Each point is reached from the start by the listed moves, each made once or not at all, plus a little noise. Is the number of moves made odd or even? Then give how often each move was made.

Moves:
(1): [ 59 -25  32]
(2): [  4  55 -27]
Start: [6 9 1]
Points:
[  9  62 -23] -> odd (0, 1)
[ 1 11  3] -> even (0, 0)

Moves:
(1): [ 54  16   7 -17]
(2): [-3 44 -9 15]
(3): [ -7   7  29 -12]
(4): [ 7 -5 22 29]
Start: [-1 24  5 13]
Points:
[ 46  47  41 -15] -> even (1, 0, 1, 0)
[-2 24 56 31] -> even (0, 0, 1, 1)
[-6 70 46 43] -> odd (0, 1, 1, 1)

Moves:
(1): [ 64  16  12  20 -16  18 -11   5  -8]
(2): [-17  41  34  -2  -6  -9  -6   7  -3]
(3): [-19 -37  36  20  11 -10 -16  13  15]
(4): [  0   8 -14  42 -35  -4  -1  33 -27]
(5): [ 13   9  -8  21  70  17   9   8 -15]
(6): [-14 -10  13  -7  -8  50   9  -2  -6]
(7): [ 12   6  14  14   5 -24  54  12 -14]
(8): [ 19   7 -12 -26   9  -1   5  46   3]
Start: [-26 -12 -17  28  -2 -11   1   3 -17]
Points:
[ 38  48  43  26 -19  21  51  71 -46] -> odd (1, 1, 0, 0, 0, 1, 1, 1)
[ -7   3 -44  42 -28 -16   7  83 -41] -> even (0, 0, 0, 1, 0, 0, 0, 1)
[ 38   9 -13 102   8  70   8  46 -73] -> even (1, 0, 0, 1, 1, 1, 0, 0)
[-27  33  32   6  -4   4  65  63 -36] -> even (0, 1, 0, 0, 0, 1, 1, 1)

Moves:
(1): [ 45  -1  -1   2 -19  -2  13  13  -5  -2   2  -3]
(2): [ 3 27 16 -7  9  0  3 -3  2 -3 -2 -8]
(3): [ -9 -14  41  16   3 -16 -12   1 -29 -11   6 -10]
(4): [-36   9   8  48  10  21  -1   1   8  19  26  11]
(5): [ -7   0  13  -1  24  -7  -9  39  -2   5 -27 -25]
(6): [  2   0   0   3 -11  52  -3  16  -4 -16 -26   6]
(7): [  1 -28   1 -25  17  11  42  10 -11  10  17   5]
(8): [-13  16   0   1 -16  -9  -5  28 -11 -20 -10 -12]
(9): [ 16  -2  32 -10 -16   0 -15  29  27  14  12  14]
(10): [-10   8   3  -1 -11   0  -9  -6 -18  32   4  -1]
(11): [  3  10 -13  -3  15  14 -20  27 -21  -5  20   1]
Start: [ -6   0   8 -25  -6   0  22   1  -3   1 -20  -2]
Points:
[ -8  15  55 -31 -27  37 -11 113   9 -15 -69 -17] -> even (0, 0, 0, 0, 1, 1, 0, 1, 1, 0, 0)
[ -1  10  90  30 -12  62 -33 121 -50  36  -2  -8] -> even (1, 0, 1, 1, 1, 1, 0, 0, 1, 1, 1)
[-41  67  52   5 -26  78 -27  93 -21  22   4   9] -> odd (0, 1, 0, 1, 0, 1, 0, 1, 1, 1, 1)

Moves:
(1): [  2 -18  43 -15   0  12   5  11 -17 -14   1  38   6 -29]
(2): [-26  33  -8   5 -13  24  33   0  11 -18   4 -15 -35   2]
(3): [-27   7 -14 -17  -6  -3   6  17  11   1   1  19   3 -16]
(4): [ -5 -24  17  14   3  -5  10   9  -9   3  36   9  32   0]
(5): [-35  50 -15 -33  21 -15  15  11 -18   6   4 -44  -7   7]
(6): [-13 -21   2   1   1   0  -5   0  -7 -18 -21  -3  10   7]
(7): [ 13   8  13  -8   5  10  -1  17   0   9   3 -18 -11  25]
(8): [  9  11  11  14  -9  24 -25  22 -18   5  -3  20 -17 -12]
(9): [  6  21  11   0 -14 -11 -16  19  33   8  15   0 -21  -9]
(10): [-26 -18 -15   4  46   4  12 -27  16 -20  14   4 -19  23]
(11): [ -8  -1  -6  -4  -7  46   1 -10   0 -36  -3  11  14   5]
(12): [ 17  27  15  15   7 -22   9  -8 -14  11   1   5  28  20]
(13): [-21   3  29 -20 -18  16  11  -4 -44   4   1  -4   5   6]
(14): [ 22  -4 -38 -13  -9 -14  -2  -8   7 -16   5  27 -36 -10]
Start: [-11  41  14  -9   1   9  21 -15  -6  14  -9  14  -2 -15]
Points:
[-70 108  67 -19  53  86  79  11 -55 -40  45  23  -8  29] -> odd (1, 1, 0, 1, 1, 0, 1, 1, 0, 1, 1, 1, 0, 0)
[ -3  22  57 -33 -25  24  -9  72  -4  -5  27 106 -34 -58] -> even (1, 0, 1, 1, 0, 1, 1, 1, 1, 0, 0, 0, 0, 1)
[-31  85  -8  -6 -45  21  29  47  32  -4  50  74 -75 -59] -> even (0, 1, 1, 1, 0, 0, 0, 1, 1, 0, 0, 0, 0, 1)
[-54  57  87 -19 -30  56  26  78  -5 -11  27  63 -36 -51] -> even (1, 1, 1, 1, 0, 1, 1, 1, 1, 0, 0, 0, 0, 0)
[-62 -26 104 -35  35  49  51  -8 -67 -24  23  38  24  15] -> even (1, 0, 0, 1, 0, 1, 1, 0, 0, 1, 0, 0, 1, 0)
[-60  84  55 -38  60 -25  42  -9 -16 -16   4  11  -5   7] -> even (1, 0, 0, 0, 1, 1, 0, 0, 1, 1, 0, 1, 0, 0)
[-35  62  10 -33 -17   6  66  -5 -15 -41 -20  85 -27 -40] -> even (1, 1, 1, 0, 0, 1, 0, 0, 0, 0, 0, 1, 0, 1)
